Each row is a point. Two turns around zero, p and q, are shown by what they do to some points. Where does a point land after both, in the order given? Backwards means that the second turn is done in reverse. Each puzzle has new turns, and all numbers are rounded.

Turn p:
[18 -8 28] => [32  5 12]
[  1 -31   8] => [ 15 -25  13]
[-18   6 -24] => [-29  -6  -9]
[12  3 -9] => [  4   0 -15]
[-12  30  -3] => [-20  25  -3]
Turn q:
[  4 -15 -10] => [ -9 -16   0]
[ 2 48 -5] => [ 28  25 -30]
[-12 -16   3] => [-18  -1  10]
[  6 -17  12] => [-2 -8 20]
Where do these land?
q, then p backwards: [  1 -26  19] => [-26 -11  15]
q, then p: [-1 37 -9] => [ -6   8 -37]
q, then p backwards: [-14  10 -11] => [  5  16 -12]
p, then q: [ 13 -22   1] => [  2 -23  11]

Turn p:
[ 19 -33 -48] => [ 15  -4 -59]
[ -9 -17  -1] => [ -3 -18  -7]
[-13  23   7] => [-17  12  18]
[ 7 16 22] => [ 7  9 26]
[-4 10 20] => [-1  0 23]
Turn q:
[-10   2 -21] => [  1  -6 -22]
[21 19 30] => [-23  17  30]
[ 18 -35 -11] => [37 17 -2]
[-29  14   1] => [-15 -28  -6]
Where do these land?
q, then p: [-10  28  10] => [-23 -22   3]
p, then q: [ 27 -22   2] => [11 33 -4]
q, then p: [-20  29 -19] => [-26 -14 -27]
p, then q backwards: [ 15 -18  30] => [-15 -31  16]
q, then p: [-11 -17 -23] => [ 15   9 -25]

Turn p:
[ -9 -10 -12  -1] => [ -9 -15  -3   1]
[ 27  20  20 -15] => [ 28  27  -7 -13]
[ -9 -26  -2  28] => [ -7 -21  26  19]
[ 23  20 -10 -36] => [ 20  10 -38 -19]
[-14 -13  13  -7] => [ -8  -5  15 -16]
[-18  10 -10  31] => [-23   5   6  30]
Turn q:
[-19   7  -3 -21] => [-11 -21 -18   1]
[-24  30  13  30] => [-27  28 -17 -28]
[ -2 -17  17 -18] => [  9 -25   9 -11]
[  8 -21  -8   2] => [ 4 -3 20 12]
[ 37   0 -18   7] => [26 21  7 25]
Where do these land?
q, then p: [10 -7 14 17] => [  9  18  -2 -14]
q, then p: [-31   4   8 -48] => [ -6 -57   3  -5]
p, then q backwards: [ 7 10 -8 25] => [ 11  -1 -27   0]
q, then p: [ -7  27  11 -36] => [  6 -40 -23   6]
q, then p: [ -7  -5 -10  20] => [-16  17   6  -1]
q, then p backwards: [  8 -15 -21   0] => [ 3 -3 -1 27]
p, then q: [ 20 -13   6  21] => [ 18  17  16 -13]
